Rows are points. Any point is a mix of the corners, with weights that add up to 1. It lies inside the corners' shape when no weight is negative. Say inside or outside, and name the corners with a negative weight.

Corners:
(1): -.31  -.08
(2): .73  -.03
(3): -.10  .17
Points:
.41  -.03 => inside
-.06  .15 => inside
-.06  -.04 => inside
.90  -.11 => outside (3)
.63  -.03 => inside
-.07  .15 => inside

Corners:
(1): .05  -.01  .38  .04  .08  -.33
(2): .19  -.10  -.29  .45  -.15  -.09
(3): .40  .51  -.09  .79  -.79  .76
(4): -.51  .02  .17  -.08  .36  -.01
(5): -.58  .18  .18  .35  -.07  -.13
(6): .23  -.43  -.21  -.04  -.94  -.26
(7): -.16  .53  .08  .03  .25  -.24
Points:
-.10  .15  -.01  .33  .04  -.03 => outside (6)
-.03  .41  .17  .44  -.20  .30 => outside (2, 6)
.33  -.20  -.17  .46  -.62  -.07 => outside (4, 7)
.03  .18  .14  .32  -.24  .06 => inside
.15  -.06  -.11  .23  -.68  .02 => inside
-.05  -.09  .02  .05  -.48  -.18 => outside (2)

Corners:
(1): .00  -.12  .63  -.41  .14  .02  .67  .45  -.45  -.71  .37
(2): .07  .69  .36  -.20  -.54  -.05  -.03  -.17  -.30  .09  -.33
(3): .07  .14  -.33  .36  .18  .00  .28  -.22  .05  .12  .00
(4): -.07  -.11  -.37  .33  .08  -.13  -.52  -.69  .43  .16  -.03
(5): -.42  .52  .09  -.28  -.75  .32  -.18  -.18  -.14  -.12  -.32
(6): .23  .02  -.33  .03  .02  .01  -.27  .07  .24  .02  -.10
(7): -.03  .02  .28  -.67  -.26  -.08  .73  .19  -.57  -.39  -.26
(8): -.12  .15  .76  -.67  -.18  .11  .94  .35  -.30  -.21  -.16
(9): .23  -.28  -.46  .23  .62  .20  -.16  -.25  -.12  .06  -.29
(10): -.34  .12  -.45  .06  .16  -.11  -.47  -.14  .13  .26  .27
(11): -.23  .77  .15  -.07  -.20  -.08  .24  .08  -.11  -.18  -.50
(12): -.12  -.38  -.45  .50  .01  -.17  -.61  -.26  .32  .22  -.02
Points:
-.06  .17  -.05  -.09  -.03  -.03  .19  -.04  -.14  -.07  -.14 => inside
-.18  .24  .00  -.14  -.29  .10  -.03  -.12  -.09  -.09  -.22 => inside
.01  -.02  -.07  -.06  -.04  .01  -.02  -.08  -.02  -.02  -.05 => outside (11)
-.01  .22  .04  -.04  -.13  .02  .09  -.07  -.07  -.09  -.25 => outside (10)
-.01  .11  -.01  -.12  -.06  -.03  .03  -.03  -.07  -.08  -.07 => inside
-.12  .39  .03  .04  -.32  -.03  -.26  -.13  .01  -.07  -.01 => outside (7, 8, 9)
